Each row is a point. To make a cloud, some directions were put in groups of two or more. Within a group, all points are equally far from the middle, so they leave a hole (a ring in 2 directions, a hollow ball in 3). The other directions are filled evenly. Then the cloud was stretched, turned, moved and blurred a little. How many holes are there, and how many directions does each take, smallest first?

Cloud:
[[ 0.0 -3.9 -7.1]
 [ 3.3 -2.6 -4.5]
 [ 5.6  2.4 -0.4]
 [-1.9  0.2  5.3]
 [-2.5  5.0 -1.8]
 [-0.5 -3.3  3.7]
 [-0.3 -5.3 -1.4]
 [ 1.2 -4.1  6.3]
 [ 4.6 -3.5 -1.2]
 [ 2.3  0.4 -0.9]
 [-7.2  2.6  4.2]
 [-7.0  2.5  3.8]
 [ 9.2  1.7 -2.0]
 [ 1.4  0.4 -5.7]
 [-2.2 -3.7  1.0]
 [-2.9 -1.0 -6.5]
 [-1.0  2.4  1.0]
 [-6.1 -3.9  1.8]
 [ 0.0  2.4 -2.4]
 [ 0.6  0.3  1.0]
 [ 6.1  0.8 -0.2]]
Holes: 0

Cloud, 28 rows:
[[ 0.2 -3.0  2.5 -5.2]
 [-1.4  1.2  6.0  3.1]
 [ 0.9 -2.2  0.0  8.4]
 [-4.2  3.1 -2.2  5.6]
 [ 4.6 -3.5  3.7 -2.5]
 [-1.0  3.4  2.2 -4.7]
 [-2.4 -2.2 -1.8  7.0]
 [ 2.2 -3.0 -3.7  1.3]
 [-6.7  3.0  0.7  1.8]
 [ 2.5  4.9 -3.8  2.1]
 [ 0.9 -4.1  3.7 -3.9]
 [-3.0 -4.5 -0.2 -2.5]
 [ 2.6  4.5  3.9  1.5]
 [ 1.6  1.4  2.9  7.7]
 [-5.6 -2.3 -0.7  4.1]
 [ 3.6 -4.4 -1.0  4.8]
 [-1.8 -5.4  4.5 -1.0]
 [-4.0 -4.9  0.4 -0.9]
 [-4.0  4.8 -0.6 -2.5]
 [ 6.8  1.8  0.6 -0.3]
 [-0.9  5.2 -4.1  0.6]
 [ 3.8  3.7 -3.8  1.2]
 [-2.7 -4.6  5.4  0.9]
 [ 1.8 -3.8 -3.3  2.4]
 [-6.7 -2.0  1.4  2.5]
 [ 1.7 -0.4  3.7  7.5]
 [ 0.7 -2.8  5.8  4.9]
 [ 5.6 -2.7  3.0 -1.7]]
Holes: 2 (2, 2)
